Each point is reached from the start by the listed moves, each made once or not at all, plus a little noise. Is the number of moves made odd or even? Then give how often each move was made.
In the rows, 128 means zero.

Moves:
(1): [122 147  90  89]
(2): [162 159 135 126]
Start: [115 116 147  96]
Points:
[146 145 150  97] => odd (0, 1)
[108 138 106  54] => odd (1, 0)
[118 114 147  93] => even (0, 0)

Moves:
(1): [120 142 124 122 113 128 116 138 144]
(2): [132 143 121 117 163 121 148 171 125]
(3): [123 117  68 131 143 129 177 107 165]
(4): [154 129 124 154 133 106 139 125 151]
(5): [140 107 107 151 122 114 119 154 131]
(6): [138 149  92 132 141 205 131 120 124]
(7): [158 150 117 104 105 120 119 127 102]
(8): [130 140 157 153  99 129 140 140 113]
(9): [114 155  90 133 119 124 119 114  89]
Start: [157 138 134 104 137 129 123 135 126]
Points:
[205 215 104 126 117  89 153 176  64] => odd (0, 1, 0, 1, 0, 0, 1, 1, 1)
[176 165  60  78 113 124 151 121 153] => odd (1, 0, 1, 0, 0, 0, 1, 0, 0)
[177 197 119 148 140  98 156 172  93] => even (0, 1, 0, 1, 0, 0, 0, 1, 1)

Moves:
(1): [140  98 134 156 135 120 147 115 137 130 124 119 115 139 124 140 152 125
 110]
(2): [100 123 156 114  98 103 122 140 140 123 111 136 120 137 117 113 114 125
 125]
(3): [133 136 141 137 109 141 120 130 133 117 134 133 111 120 100 122 106 118
 136]
(4): [126 125 124 137 130 142 147 174 120 133 149 131 131 130 142 117 108 123
 128]
(5): [132 130 123 148 129 138 120 133 133 118 132 139 144 123 145 136 157 115
 124]
(6): [128  99 118 120 121 130  99 126 130 127 131 110 114 135 111 113 131 125
 136]
(7): [119 101 129 138 133 144 126 115 125 146 125 127 146 126 122 156 133 128
 124]
(8): [135 137 145 124 148 113 146 131 160 129 159 122 123 128 147 130 136 114
 100]
(9): [130 127 127 124 125 127 134 115 132 123 136 135 137 134 123 129 136 133
 142]
(10): [136 112 139 148 120 122 126 127 148 125 112 115 124 123 140 116 123 139
 127]
(11): [106 117 126 130 122 131 125 122 134 119 138 153 128 118 124 113 114 119
 130]
(12): [114 125 117 116 141 137 134 148 148 142 127 126 127 147 121 131  96 104
 123]
(13): [127 122 128 133 120 158 136 127 127 117 126 125 143 129 134 128 109 106
 115]
(14): [139  97 130 108 132 126 137 132 125 121 121 147 134 136 138 137 132 134
 137]
(15): [118 139 161 131 146 133 129 123 121 130 127 136 137 135 120  92 133 125
 137]
(16): [136 127 133 121 133 112 143 103 132 153 127 128 118 126 142 132 148 133
 139]
(17): [126 127 124  95 130 123 143 158 139 131 113 126 123 112 118 127 147 131
 122]
(18): [126 120 120 127 120 157 119 142 126 111 124 138 124 142 143 152 129 148
 125]
Start: [126 142 133 128 124 117 135 125 146 150 116 142 140 114 134 118 134 140
 140]
Points:
[157  86 207 147 154 127 206  93 231 161 128 149 127 151 144  93 126  91
 127] => even (1, 0, 1, 0, 0, 0, 0, 1, 1, 1, 0, 1, 1, 1, 1, 1, 0, 0)
[110  58 153  73 104 115 135 197 249 122 103 158 130 152 160 121 154 129
 120] => even (0, 1, 0, 0, 1, 1, 0, 1, 1, 1, 0, 1, 0, 1, 0, 0, 1, 1)
[100  81 176  61 108 152 184 172 221 163 101 171 130 137 137 164 105  99
 106] => even (0, 1, 1, 0, 0, 0, 1, 1, 0, 0, 0, 1, 1, 1, 0, 1, 1, 1)
[136 130 180  84 131 132 143 129 195 148 142 144 103 120 114  89 175 144
 153] => even (0, 0, 1, 0, 0, 1, 0, 1, 1, 0, 0, 0, 0, 0, 1, 1, 1, 1)
[ 79  68 190 126 111 132 127 110 194 190  76 120 146 149 119  75  96  98
 142] => even (0, 1, 0, 0, 0, 1, 1, 0, 0, 1, 0, 1, 1, 0, 1, 1, 0, 0)

Moves:
(1): [109 126 137 114 151 137 139 113 115 123 101 126 126 125 110 111 143 131
 139 132 144 120 140 152 122 137 130]
(2): [130 135 136 119 140 128 127 134 120 120 132 131 132 128 109 130 131 119
 111 117 128 119 124 131 134 122 123]
(3): [132 131 126 131 117 116 137 124 133 118 122 114 132 116 128 135 132 122
 121 127 124 134 119 130 136 129 129]
(4): [125 121 113 135 141 127 128 124 133 127 131 126 125 123 132 120 131 145
 132 127 128 133 119 124 133 135 129]
(5): [118 131 113 127 131 131 102 125 122 139 126 110 113 130 131 119 127 136
 117 111 135 123 123 123 126 131 149]
(6): [140 140 129 123 118 130 142 123 140 119 125 122 123 138 129 130 135 126
 116 124 129 123 132 121 116 114 127]
(7): [120 145 119 107 135 122 120 131 123 142 139 129 114 132 141 138 109  96
 133 121 142 142 130 117 122 142 121]
(8): [149 146 139 126 133 124 122 123 123 132 122 114 133 114 135 128 124 125
 127 127 128 122 112 126 137 137 143]
(9): [119 136 129 129 138 125 131 125 141 138 128 123 130 125 133 120 135 127
 134 133 128 125 126 131 126 135 119]
(10): [125 130 134 139 137 130 122 129 128 129 125 134 132 117 136 127 124 121
 117 117 127 129 131 128 116 112 123]
(11): [121 115 136 136 130 134 124 118 121 119 121 119 132 124 123 123 120 155
 121 126 125 107 130 124 115 136 123]
(12): [132 108 109 118 115 137 126 130 110 125 149 126 121 140 121 119 113 145
 142 129 113 135 130 121 130 123 123]
(13): [129 125 136 117 133 124 119 120 105 112 147 136 124 132 130 128 139 124
 133 107 116 144 137 120 131 134 123]
(14): [119 111 112 137 128 141 130 119 120 125 140 124 141 125 135 124 117 115
 136 118 131 114 141 130 147 126 143]
(15): [126 125 140 114 139 120 118 133 131 128 133 134 124 131 119 122 132 110
 118 127 128 140 134 129 132 132 128]
(16): [124 145 140 112 141 134 127 104 113 137 150 123 124 114 141 138 124 122
 118 144 138 103 133 123 144 132 137]
(17): [144 129 119 138 115 137 134 131 112 118 126 119 124 144 132 118 132 141
 129 131 122 114 148 119 136 128 128]
(18): [124 139 139 125 129 127 135 139 130 139 129 138 141 149 130 118 123 138
 119 138 117 138 122 134 127 132 121]
(19): [119 136 128 108 126 143 129 139 124 124 132 120 134 119 127 130 132 133
 116 116 136 126 125 125 117 137 119]
(20): [141 127 129 123 142 128 135 130 125 125 132 114 136 125 125 148 125 134
 134 119 124 149 137 130 116 121 125]
(21): [141 108 137 132 135 147 121 124 123 109 124 124 135 124 135 143 121  87
 100 123 108 147 123 150 140 119 133]
(22): [120 139 114 116 138 132 135 122 117 129 127 131 131 133 119 132 151 117
 133 146 136 129 115 117 133 125 141]
(23): [129 127 119 108 147 139 144 127 140 155 135 139 138 138 121 128 130 142
 124 133 110 115 137 119 149 110 114]
(24): [134 135 135 145 122 136 116 121 130 123 119 126 126 139 131 117 122 142
 127 135 116 133 118 118 138 120 136]
Start: [126 129 131 112 127 122 127 119 127 131 130 126 117 136 119 130 152 129
 115 138 134 108 128 115 158 103 116]
Points:
[136 190 140  48 176 163 126  71  79 145 171  65 140 139 132 121 160 189
  66 124  88  93 106  56 166  81 121] => even (0, 0, 1, 0, 1, 1, 0, 1, 1, 1, 1, 1, 1, 0, 0, 1, 0, 1, 1, 1, 0, 1, 1, 1)
[144 155 146  42 170 157 140  84  79 114 136  81 126 130 114 127 136 160
 102  90 105 122 142  82 138  90  88] => odd (1, 0, 1, 0, 0, 1, 1, 1, 0, 1, 1, 1, 1, 0, 0, 0, 0, 0, 1, 1, 0, 0, 1, 1)
[135 151 127  71 159 151 125 116 111 152 170 121 137 164 127  85 150 198
 118 132  74 125 101  82 193 113  92] => odd (0, 0, 0, 1, 0, 0, 0, 1, 1, 0, 0, 1, 1, 0, 0, 0, 0, 1, 1, 0, 0, 0, 1, 1)
[133 155 173  75 193 178 143  60  77 112 123  81 150 130 134  95 168 169
  62 147  82  76 124 117 215 131 109] => even (1, 0, 1, 1, 0, 0, 0, 1, 1, 0, 1, 0, 1, 0, 0, 1, 1, 1, 1, 0, 1, 0, 1, 1)
[105 165 139  25 192 162 106  87  77 145 210  83 132 154 127 120 118 133
  49  79  99 100 152  64 174  86  96] => even (0, 1, 1, 0, 1, 1, 1, 0, 1, 1, 1, 1, 1, 1, 1, 1, 0, 1, 1, 1, 0, 0, 1, 1)
[ 89 128  70  52 226 196 121  66  51 157 172 100 112 140 124 104 149  80
  88 131 131  63 156 108 225  88 139] => even (1, 1, 0, 1, 1, 0, 1, 0, 1, 1, 0, 1, 0, 1, 0, 1, 1, 0, 0, 0, 1, 1, 1, 0)
[ 92 206 151   7 198 144 161  87  80 140 160 108 121 147 124 142 188  97
 109 139 165 127 144 104 131 132  97] => even (1, 0, 0, 0, 0, 1, 1, 0, 1, 0, 0, 0, 1, 0, 0, 1, 0, 1, 1, 1, 0, 1, 0, 0)

Moves:
(1): [118 139 110 137 127 134 115 131 115 140 119 138 116 126 131 115 115 146
 129 133 116 125 134 132 121 125]
(2): [132 129 129 135 155 143 138 123 121 139 114 146 128 124 130 126 137 105
 138 106 127 132 138 101 124 139]
(3): [140 134 145 132 128 123 132 136 129 123 133 134 133 121 125 130 132 142
 129 127 113 136 118 125 113 130]
(4): [130 129 126 134 127 122 135 121 124 107 131 130 123 127 119 130 128 136
 137 122 122 134 130 127 115 123]
(5): [127 127 126 131 126 133 121 128 104 106 134 147 135 144 150 133 117 140
 128 140 126 144 120 131 118 143]
(6): [123 146 148 141 158 157 130 124 140 115 128 133 139 143 107 126 118 140
 123 137 143 155 132 145 147 137]
(7): [134 127 124 119 139 129 134 116 141 123 117 123 128 127 138 110 127 121
 120 121 122 135 135 122 136 127]
(8): [123 128 109 129 132 121 126 126 139 115 117 132 130 116 136 140 127 129
 133 121 133 139 125 140 134 114]
(9): [132 131 125 152 104 124 130 127 130 121 136 136 136 132 148 112 133 119
 122 110 126 118 123 121 140 106]
(10): [127 130 121 138 139 131 124 119 121 129 133 125 124 117 128 133 131 122
 128 108 122 130 127 128 126 142]
(11): [134 135 132 123 135 123 124 128 129 128 130 133 118 110 132 135 128 127
 110 140 138 126 147 121 131 108]
(12): [136 138 117 136 116 125 113 139 138 131 124 127 123 118 136 138 130 124
 140 140 130 116 144 115 135 123]
(13): [136 131 124 140 138 129 136 127 121 113 162 130 142 131 128 111 123 133
 135 118 117 129 142 118 134 125]
(14): [120 121 153 107 121 129 141 127 129 122 134 121 129 133 137 130 133 124
 133 133 126 113 140 135 114 123]
(15): [126 126 118 146 139 127 124 125 129 118 125 131 134 136 130 136 121 135
 135 122 113 134 144 126 118 112]
(16): [125 118 121 138 114 140 133 115 131 128 131 145 131 125 129 120 146 120
 126 136 128 132 124 136 136 130]
(17): [123 126 132 144 153 106 148 118 128 100 114 121 122 114 137 129 139 133
 119 128 113 125 119 146 130 109]
(18): [124 126 136 131 135 118 132 131 118 123 126 126 124 124 114 111 133 120
 132 113 135 132 131 130 126 134]
(19): [131 162 123 128 123 119 138 118 124 132 130 126 138 129 103 127 142 124
 136 131 132 119 136 148 121 124]
(20): [131 128 126 140 134 121 139 110 140 146 147 134 134 138 121 130 119 120
 143 132 130 122 132 131 117 131]
(21): [124 123 132 143 123 142 140 117 116 137 114 122 130 127 139 132 128 142
 159 145 127 142 122 142 109 124]
(22): [127 131 119 142 127 130 127 120 133 116 120 125 141 121 126 138 128 130
 118 138 137 137 127 117 132 128]
(23): [125 127 131  94 135 130 114 136 129 117 121 127 115 131 138 134 132 143
 133 132 148 124 138 143 115 134]
(24): [120 141 116 133 139 129 109 123 130 111 150 135 111 136 136 119 135 135
 109 148 131 138 115 126 104 127]
Start: [113 113 124 143 122 155 128 114 125 135 107  92 129 137 127 142 120 129
 133 137 134 128 144 112 129 115]
Points:
[113 171 124 190 234 177 145  65 154  64 102 126 121 105 178 140 124 174
 156 189 136 171 203 123  78  70] => even (1, 1, 1, 0, 0, 1, 1, 1, 0, 0, 1, 1, 1, 1, 0, 0, 1, 0, 0, 1, 1, 1, 1, 1)
[134 151 100 249 234 166 150  72 130   8  93 129 168 110 156 159 114 156
 154 103  88 206 179  88 128 102] => odd (0, 1, 1, 1, 1, 1, 1, 1, 0, 1, 0, 1, 1, 0, 1, 0, 1, 0, 0, 0, 0, 1, 0, 0)
[ 90 198  91 220 179 188 102  74  90  40  87 150 123 126 165 158 132 167
 175 151 162 181 214 134  55  73] => even (1, 1, 0, 1, 1, 1, 0, 1, 1, 1, 1, 1, 0, 1, 1, 0, 0, 1, 1, 0, 1, 1, 1, 1)
[117 146 125 208 138 187 129  85 102  57 145 142 133 130 162  84 115 138
 131 125 122 152 208 106 144  96] => odd (1, 0, 0, 1, 1, 1, 1, 0, 1, 1, 1, 1, 1, 1, 0, 1, 0, 1, 0, 0, 0, 0, 0, 0)
[109 156 138 169 131 192  99 118 110  84  92 131 121 118 202 167 109 192
 163 168 144 157 177 154  97  86] => even (1, 0, 1, 0, 1, 1, 0, 1, 1, 1, 1, 1, 0, 1, 0, 0, 0, 0, 0, 0, 1, 0, 1, 0)
[116 122 104 234 217 158 181  23 140  65 127 128 143  92 182 143 155 127
 148 143  90 176 179 105  68  63] => odd (0, 1, 1, 0, 0, 0, 1, 1, 0, 1, 1, 0, 1, 1, 1, 1, 1, 0, 0, 1, 1, 1, 0, 1)
[125 133 116 202 181 195 148  53 163  86  98 150 147 144 139 134 130 118
 131 124 159 168 207  89 133  80] => odd (0, 1, 0, 1, 0, 1, 1, 0, 1, 0, 1, 0, 0, 0, 1, 1, 0, 0, 0, 1, 0, 1, 1, 0)
[ 97 152  95 176 184 116 146  47 117  33 103  99 109 133 170 156 141 157
 199 156 122 153 178 180  27  85] => odd (0, 0, 0, 1, 1, 0, 1, 1, 0, 1, 0, 1, 0, 1, 1, 0, 1, 1, 1, 1, 1, 0, 1, 1)
[117 149  70 218 213 158 136  61 126  67 111 143 117  69 168 114 150 136
  90 127  95 174 160  87 115  84] => even (1, 1, 1, 0, 0, 0, 1, 1, 0, 1, 1, 0, 1, 0, 0, 1, 1, 0, 0, 0, 0, 1, 0, 1)
[113 176  90 208 192 189  77 103  97  35 136 146 111 127 171 164  93 231
 169 179 121 208 190 136  56  89] => even (1, 0, 1, 1, 1, 1, 0, 1, 0, 1, 1, 1, 1, 0, 1, 0, 0, 0, 0, 0, 1, 0, 1, 1)
[125 130 133 190 232 175 166  61 167  65 113 128 150 117 158 144 142 130
 176 109 108 156 210 128 115  99] => even (0, 1, 1, 0, 0, 1, 1, 1, 0, 1, 0, 1, 1, 1, 1, 1, 1, 0, 0, 1, 0, 0, 1, 0)
[126 127 128 176 171 121 157  88 140  37  63 101 120  78 177 142 165 112
 151  73 122 133 174  96 104  83] => odd (0, 1, 1, 1, 0, 0, 1, 1, 1, 1, 0, 1, 0, 1, 0, 0, 1, 1, 0, 0, 0, 1, 1, 0)
